Each wall is flat, endless, passes through zero and stands at right angles to its row. A trip goes straight from one point to another. Which walls does it cross, in order?

Walls:
(1): [ 0.13  0.34 -0.40]
(2): [-0.45  0.49  0.23]
Trips:
[ 0.52 -0.15  0.92] to [ 0.25 -0.45  0.02] -> none
[ 0.20  0.34 -0.08] to [-0.18  0.10 -0.08] -> none
[-0.83  0.16  0.02] to [ 0.40  0.19 -0.37] -> 1, 2
[-0.01  0.45 -0.07] to [ 0.24 -0.37 -0.09] -> 2, 1
[ 0.17  0.42 -0.21] to [-0.20  0.43 -0.26] -> none

Walls:
(1): [ 0.16  0.44 -0.71 -0.14 -0.01  0.33 -0.02  0.19 -0.12  0.13  0.27 -0.19]
(2): [ 0.22  0.75  0.15  0.52  0.59  0.10  0.72  0.17 -0.04 -0.32  0.69 -0.05]
(3): [-0.10 -0.06 -0.35  0.61 -0.29 -0.04  0.26  0.07 -0.35  0.20 -0.14 -0.83]
(4): [ 0.13  0.23 -0.02  0.81  0.16  0.70 -0.15  0.33  0.34  0.04 -0.45 -0.69]
(5): [ 0.11 -0.06 -0.20  0.22  0.17  0.44  0.04  0.08 -0.25  0.01  0.49  0.20]
Trips:
[ 0.14 -0.35  0.24 -0.05  0.28  0.22  0.22 -0.55 -0.06  0.28  0.16 -0.03] to [ 0.49  0.28  0.06  0.43 -0.28  0.52  0.15 -0.25 -0.68  0.03 -0.07 -0.01] -> 3, 4, 1
[-0.06 -0.57 -0.61 -0.57  0.12 -0.22  0.05 -0.32  0.08 -0.21  0.46 -0.26] to [-0.13 -0.24  0.13 -0.17  0.11  0.10 -0.07  0.17 -0.07  0.22 -0.40  0.19] -> 5, 1
[ 0.47 -0.17  0.01  0.42  0.44  0.31  0.64  0.12  0.26 -0.09  0.80 -0.18] to [-0.06 -0.45  0.10  0.55 -0.10 -0.29 -0.38  0.52 -0.25  0.34  0.04  0.03] -> 1, 2
[-0.03  0.10 -0.44 -0.23 -0.47 -0.17 -0.44 -0.47 -0.78 -0.02  0.14 -0.19] to [-0.30 -0.86  0.12  0.15 -0.73  0.12  0.20 -0.49  0.49  0.28  0.14 -0.21] -> 5, 1
[-0.26 -0.35 -0.34 -0.53 -0.22  0.46  0.13 -0.30  0.04  0.24  0.20  0.33] to [-0.19  0.01  0.05 -0.97  0.30 -0.53 -0.05 -0.57  0.26 -0.50  0.51 -0.01] -> 5, 1
[ 0.13 -0.23  0.49 -0.26 -0.58 -0.07  0.26 -0.01  0.02  0.05  0.95  0.18] to [-0.40  0.14  0.15 -0.20  0.01  0.12  0.03 -0.17 -0.44  0.09 -0.03 -0.63] -> 3, 1, 5, 2, 4
[-0.31  0.33  0.41  0.21  0.18  0.17  0.22 -0.36 -0.05 -0.10  0.03 -0.40] to [ 0.43  0.26 -0.15  0.38 -0.23  0.33  0.06 -0.08  0.19 -0.56  0.47  0.32] -> 5, 1, 3
